Each row is a point. Before rounding, the points of a table are all equally far from one centre. They may lie mostly on one side of it. Where is the centre, to within rounding?
(in the rows, 128 means zero)

Points (8 x 3):
[[ 77 129 190]
 [ 89  87 146]
 [116 188 153]
 [141 102 195]
 [156 142 195]
 [168 152 135]
 [145  87 136]
 [124 182 179]]
Centre: [119 133 155]

Points:
[[ 65 158 169 115 149 173 126 125  55  90 159  88]
 [132 171 190  75 125 137 152  89  93  81 162  96]
 [ 92 149 194 142 137 136 121  81 108 111 178  94]
 [111 160 177 142 121 171  92  82  79  80  68 133]
 [125 154 181 163 143 157 138 105  43 116 120  86]
 [103 167 190  87 147 157 106  65  63  78 132 113]
 [109 143 165 132 117 123 103  92  63 146 103  62]
 [123 116 157 114 136 136  98 112 103  84 194 120]
 [103 177 180 111 132 169  70  78 107 110 129  54]
 [107 167 177 158 157 163 134 113  59  78 116  61]
 [ 81 165 175 102 115 143 126  78  81  62 143  84]
 [139 137 177 124 110 142 116  82  90  52 146  78]
 [ 67 124 159 127 107 148 164 106  94  59 142  97]
 [ 88 136 185 132 160 167 108  97  82  93 176  69]
 [120 126 192 136 178 110 115 128  65  97 106  76]
 [ 99 119 196 112 144 192 100 131  48  88 102 121]
 [ 96 184 193 111 138 133 107 152  75 111 123 145]
 [115 168 192  77 162 175 119  60 102  94 161 115]
 [134 116 188 113 142 135 127 117  39  94 127  78]]
Centre: [116 140 151 109 145 161 126 116 116 109 112 104]

Points, 29 rows:
[[132 169 177 101  99 139  97 119 167 197 138 108  78 133  99  77 104 140
  133  72  92 134  66 219]
 [ 67 155 127 125 147  93  88 129 148 196 161  78  61 119  88 106 108 138
  117 106  85  85 128 125]
 [106 145 137 108 115 120  44 151 158 203 120 126 124 157  66  79  98 158
  169 110 104 146 116 162]
 [ 67 169 181 123 109 111 113 103 125 174 175 162  61 128  83  84 111 149
  170  50  73 129 107 146]
 [ 56 160 148 113 116 128  67 155 136 166 146  75  82 168  98  92 111 144
  102  94 110  86 110 231]
 [115 160 114 127  45  97  83 106 110 201 120  88 145  88 138  89 124 147
  168  57 122 144 160 181]
 [114 177 173 132 133 122  45 119 154 149 165 104 103 168  83 105 122 131
  140  62  66 111  81 190]
 [100 155 222 114 137 134 122 149 125 185 147 109 123 132 107 103  82 115
  126  70  76 114 138 182]
 [127 192 139 127 135  73  83 170 119 175 212 103  68 146  86  81 111 126
  124 118 154 110 107 180]
 [ 78 162 152 114 107  94  66 158  85 183 184 136 106 143  72 109  90 133
  158  86  59  89 109 158]
 [ 88 156 142 125 117 104  62 107 115 175 153 139 101 125  96  45 130 122
  141  30  88 117 155 199]
 [101 143 146  66 112 145 131 164 145 149 161 114 104 113  26 123  91 160
  129  80 112 114 132 110]
 [ 55 185 138  84 102 156 110 126 139 169 127 104  99 137  64 106 111 151
  191  82 131  83  92 200]
 [109 154 195 124 105 127  45 131 103 167 161 131  83 120  92  76 133 147
  184  89  94 121 121 129]
 [ 99 178 158  98  88 138  67 168 137 176 171 124  78 139  75 104 136 110
   84  95 120 118 133 217]
 [119 158 157 121 136 126  68 182 133 191 156 137 129 137  92  99  76 110
  161  79 120 141 125 149]
 [ 54 170 138 113  83  90  84 124 178 205 151  63  75 149 111  79 117 133
  130  79  89 113 122 170]
 [ 76 166 165  95  93 107  46 130 176 163 145 109 131 145  91 101 122 136
  183  71 166 130  97 181]
 [ 61 155 145 110 114 108  91 118 129 220 140 132  85 155  98  80 139 144
  140  75  80  60 135 153]
 [ 72 128 171 107 103 146 113 125 145 154 117 132  34 115  75 127 108 138
  154  71 108  84  90 175]
 [ 63 173 103  65 105  64  62 136 160 177 131 144 113 132 112  97 133 143
  142  58  90 158 126 162]
 [130 147 175  68 103 102  89 137 140 178 113 147 119 169 118 123  91 112
  135  54 104 150  72 178]
 [109 177 131 123  98 140  85 194 140 174 177  89  77 161  83  76 120 104
  141 115  87 109 119 162]
 [114 135 198  91  94 147 101 114 138 183 162 139 138 144 103 139  55 165
  171  73 125 161 132 163]
 [108 171 178  68  92 155 112 131 141 206 214 115  73 122  91 106  95 156
  130 102  92 103 117 182]
 [121 167 149 105 132 102  47 179 146 129 164  96 156 132  62 120  69 148
  150  87 106  96 118 171]
 [ 76 165 195  83  81 103  41 140 162 155 143  97  94 133  88 103 113 116
  165  94 130 128 122 195]
 [ 60 167 154 117  99 117  48 140 132 194 135  99 127 114  75  76 102 148
  147  75  83 150 151 170]
 [123 163 151  60  95 111  86 125 137 173 173 161  52 137  70  82 157 133
  156  64 111 163 124 199]]
Centre: [115 145 133 117  98  98 125 121 126 139 153 114 113 136 105 112 126 161
 136 100 116 123 125 176]

Points (31 x 24):
[[183 180 152 149 108  83 172 135  59 154 183 109 157  93  55 152 148 128
  178 136 135 112 112 137]
 [145 178 161 115 114 117 142 129  63 195 148 129 191 113  76 147 172 121
  147 176 131 121 157 133]
 [167 173 143 115  77  97 144  72  90 146 165  75 171 132  67 145 186 133
  139 186 127 169 142 122]
 [141 131 123 125  43 128 148 126 101 135 124  80 180 120 111 133 181 124
  109 206 140 140  93 153]
 [133 132 183 109 104  63 112  66  67 168 147 139 181 120  66 168  95 143
  165 137  82 135 145 108]
 [188 142 130 138  85 156 128  93  73 236 165 122 158 119  96 113 152 150
  167 164 138 118 130 136]
 [193 138 159 136  72  83 123 101  64 174 144  79 160 155  74 149 203 142
  182 131 151 148 159 183]
 [166 123 151 131  69  56 189  93  57 149 166  89 181 140  81 154 163 125
  171 182 111  92 159 156]
 [150 146 157  76  90  91 160 124 118 119 165  79 136 118  62 123 166 175
  129 175  92 133 146 147]
 [177 169 132 120  95  54 129  90  97 181 133  51 158 101 102 164 174 172
  152 168 130 131 145 111]
 [127 161 164 142  84 112 166 154 113 147 190  78 149 112 109 129 174 139
  177 188 100 136 173 135]
 [166 142 186 111  48 114 173 102  77 155 193  54 141 141 122 119 132 159
  156 183 156 110 174 157]
 [139 138 157 101 103  81 108  98 110 174 169  42 136 119 102 133 180  93
  179 187 177 101 134 133]
 [156  96 172  82  99 112 178 101 103 193 181  89 119  87 106 130 160 163
  203 160 138 110 153 162]
 [123 141 155  86 105  72 123  81 103 136 187  68 115 107  62 170 122 125
  139 174 138 147 123 167]
 [158 163 154 115 100  86 154 117  83 168 191  69 144 121  95 112 167 112
  201 144 175  97 157 137]
 [135 143 155 103  67  65 147  75 110 183 140  62 113 129  85 109 213 166
  152 167 138 122 164 125]
 [143 135 136 110  65  69 110 117  93 136 154  75 158  83  66 172 155 202
  127 203 160 176 128 122]
 [157 150 125 106  70  92 170 118  70 181 142 126 133 123  99 118 189 148
  148 165 162 126 189 149]
 [165 186 163 137 105  80 150  96  77 133 162  84 128 123  59 120 145 118
  154 166 172 154 127 158]
 [178 144 167 107 136 129 131 104  90 159 173  49 150 112  65 141 217 157
  156 179 144 147 122 137]
 [183 138 160  65  74 111 147 105  66 166 153  80 128 129 103 172 168 133
  166 179 102 111 143 112]
 [142 158 145  92  97  68 143  90 139 168 180  79 158 147  94 120 135 172
  177 175 138 143 159 156]
 [183 117 148 145 100  77 121  92  56 166 166  85 162 116  64 190 162 129
  173 170 108  98 176 171]
 [148 142 141 155 138  95 161 115  79 155 180  85 172 107  37 145 166 145
  189 138 140 160 130 138]
 [178 169 147 124  52  69  90  82 116 128 153  52 148 146 134 118 174 180
  177 188 113  97 103 141]
 [145 164 192 109  48  70 115 127  61 186 186 126 162 154  72 121 182 160
  191 168 108 141 165  87]
 [163 162 112 124  67  43 162  73 117 117 152 104 126  94  73 146 201 171
  123 158 124 119 122 154]
 [188 134 118 135  58  63 148 131  85 164 172  79 113 172  66 120 176 165
  141 153 149 134 101 191]
 [109 158 118 112 112  44 160  84  77 176 153  74 146 119  82 118 142 125
  136 145 147 113 139 120]
 [180 130 155 106  33  97 173 107  95 161 176  43 140 124  75 106 176 192
  140 153 135 123 139 147]]
Centre: [143  96 184 151  88  84 113 106  92 147 185 129 148 127 123 142 169 163
 129 144 146 115 107 124]

Points, 30 rows:
[[161 153 123  93  62 123 137 181 156  43 151 153 156 105  67  87 159  90
  152 118  84  67 122  94]
 [ 93 146 175 142 101 118 117 145 147  45 165 154 194 133 122  89 166  83
  150 145  77  94 101 100]
 [133 148 115 105  29 121 147 159 134  86 165 151 162 103  88  93 164 101
  100  99  70  74 105  79]
 [158 144 170 104  80 146 116 173 128  48 156 147 181 116  71 106 142  94
  152 115  72 120 119  67]
 [175 181 176 126  78 129 102 154 146  48 127 113 183 137  81  82 167  88
  141 147  97 112 113 111]
 [179 150 156 112  78 134 151 167 145  66 140 156 175 125  87  88 154  71
  159 120  58  63 140 125]
 [168 148 166 102 111 166 137 178 132  73 159 142 157 119 104  78 156  75
  105 172  79  52  94  99]
 [162 165 119 126  72 171 102 165 169  84 161 156 154  99  90  56 125  61
  154 116  68  84 126  81]
 [142 181 157 127  63 131 127 170 164  75 148 127 191  95 105  96 115  65
  142 140  83  62 100  90]
 [177 153 173 121 110 134 135 185 116  81 164 146 143  91 106  79 144 104
  125 112  79  73 125  53]
 [170 175 174 122  96  93 137 150 121  61 165 154 186 102  87 118 139  69
  118 128  81  81 102  85]
 [140 150 161 110  74 122 141 174 149  88 202 140 159  62  87  94 111 128
  162 116  86  89 110  87]
 [139 130 159 137 114 152 143 160 145  78 169 169 168 136 106  64 129  84
  143 115  86  35 100  80]
 [ 99 146 159 143  78 138 117 163 163  78 163 156 175 118  73 119 150  72
  154 122  88  63 122  63]
 [135 157 128 141  57 119 120 193 118  70 159 144 185  88 104 139 137 102
  172 127  91  58 127  80]
 [131 115 179 108  74 121 119 181 149  52 188 131 174 121  92  71 115  74
  146 139  81  96 150 120]
 [151 138 151 108  68 115 125 157 144  19 168 137 163 102 105 106 134  99
  158 129  79  63 138 108]
 [162 171 151 138  78 104 118 152 163  68 191 153 166 118  89 101 131 101
  151 119  77  60 134  63]
 [113 128 151  98  88 123 107 115 128  55 132 139 159  88  95  84 161  95
  112 166  80  36 116  94]
 [143 153 148 126  68 147 162 167 173  70 138 134 148 111 102  74 143  69
  166 155  58  81  92 115]
 [152 129 156 112  80 120 125 148 134  72 166 143 144 102  68  82 153  98
   98 122  27  63 133  94]
 [159 158 165 134 104 107 138 207 144  84 165 156 172  97  94  68 142  93
  127 115  68  64 154  96]
 [120 169 170 114 105 126 131 178 140  81 184 127 205  92  87  96 114  79
  152 143  71  79 107  92]
 [133 143 188 143 121 111 119 149 169  60 168 151 167  88  76  82 112  94
  146 145  66  68 121  98]
 [150 146 161 110  96 142 154 154 135  51 196 164 174 105 126  61 143  88
  134 132  83  62 127 101]
 [161 163 145 113  82 114 126 199 141  64 176 135 140 107 100  71 124  78
  144 126  63  56 136 102]
 [136 150 143 128  94 163 122 177 145  62 176 103 151 119 123  74 130  81
  162 116  77  46 109 105]
 [143 123 158 137  83 128 151 181 145  38 166 168 190 109 101  99 152  98
  121 154  94  66 130  71]
 [134 133 152  81  89 140 143 172 171  78 171 140 166 111 116  63 153  90
  177 156  77  56 109 111]
 [159 147 138 111 104 132 117 166 152  48 160 149 134  81 101  70 169  60
  136 136  88  75 156  72]]
Centre: [146 126 118 134 102 125 112 148 134 110 152 141 158 112 102  98 143 104
 130 141 106 106 116 120]

Points (31 x 24):
[[116 102 101 123 123 128  81 144  77 220 160 109 191 115 164  75 140 164
   68 135 101  82 137 195]
 [134 122 161 113 135 174  66 162  99 212 169 119 169 100  85  84 141 109
   74 145 118 109 159 153]
 [120 101 170 118 185 131  57 140  84 161 147 138 210 120 185  75 129 126
  120 181 160 106 122 162]
 [120 113 156 157 134 153  23 112  55 188 158 112 151 123 128  83 151 133
  123 187 134  79 155 165]
 [152  88 127 133 117 158  59 132 111 207 154 117 174 114 139  45 131 142
   62 206  88 105 141 163]
 [139 140 104 141  86 185  37 132  56 169 178 117 146  89 110 121 172 126
   81 160 119  99 144 164]
 [ 81  97 161 118 118 119  93 132  66 208 152  94 180  97 128  46 130 123
  126 152  79 112 178 105]
 [169  92 149 124 107 159 113 184  63 187 157 114 173 105 181  95 175 109
  115 140  74 120 170 167]
 [145  85 130 116 132 145  74 146 104 224 168  80 187  74 146  74 106 172
   72 157 112 114 172 168]
 [151 111 134 106 139 161  63 159 104 204 180 173 143 154 142 104 141 131
   82 136  86  86 117 148]
 [129 145 146 117 156 173 114 198  90 155 189 149 164  84 185  95 123 144
  109 148 121  69 117 161]
 [ 86  76 119 113  69 126  64 133  95 205 202 113 180 134 135  87 135 143
   90 194 132  87 132 162]
 [133  98 151 135 119  96  85 133  85 220 162 114 148  93 117  78 115 115
   57 143  92 129 160 159]
 [118 131 185 135  95 148  63 183 113 197 171 121 181 134 122  85 109 152
   93 158  92 122 171 139]
 [ 99  28 146 167 129 156 158 140 110 159 166  88 205  87 132 102 138 126
  127 154  84  50 149 110]
 [138  63 131 106 175 107  84 168 108 169 185 148 209 113 146 120 145 124
  100 113  99 147 151 157]
 [ 93 120 134 151 144 122  89 116  64 171 135 144 202 150 127  72  95 157
  102 164  59 133 112 149]
 [138 124 157 128 118 172  88 195 121 187 148 120 203 101 112  95 131 133
  105 191 141  93 154 198]
 [137  78 106 136 191 151  95 152 109 148 139 138 181  75 110  82 173  92
   94 166 126 120 201 108]
 [109 108 153 112 139 121  77 160 101 168 202 137 154 107 103 149 128 113
  108 145 100 116 189 172]
 [105  60 158 135 168 150 118  91  88 205 176 144 197 130 126  47 149 156
   89 176 107 109 136  89]
 [133 102 163 122 126 171 115 124  64 157 181  94 145 113 126  96 183 146
   38 154 119  97 170 106]
 [131 131 132 120 115 156  65 177  61 153 183 134 184  91 150 106 131 143
   42 156 110  95 159 137]
 [105 119 141 123 174 178  51 146  47 177 143 113 173 116 170  87 169 113
  113 169 127  93 135 137]
 [166  82 159 123 129 170 105 139  95 210 126 175 222 148 159 124 132 117
  106 179 128 176 166 135]
 [ 91 116  86 119 135 142  81 139  79 187 171 141 152 140 144  79 135 101
   52 162  90  97 164 141]
 [125  74 150 118 129 127  89 188  99 189 131  91 199 108 172 119 109 158
   85 120  84 122 126 172]
 [112 134 159 134 115 176  56 181  69 178 180 163 208 119 125  98 124 134
  107 177 121 145 155 120]
 [ 60 130 114 114 120 168 106 125  50 207 149 133 190 103 149  71 132 137
   88 190  99  93 142 163]
 [ 84 107 165 116 126 128 103 118  75 197 196 150 211 136 143 113 189  90
  101 144 102  96 144 131]
 [ 95 106 117 145 157 130  65 133 116 212 174 174 212 134 109  53 156 118
   96 132 103 127 126 152]]
Centre: [129 101 122 140 103 155 112 102 124 152 143 137 168  99 150 101 135 143
 130 135 134 116 141 131]
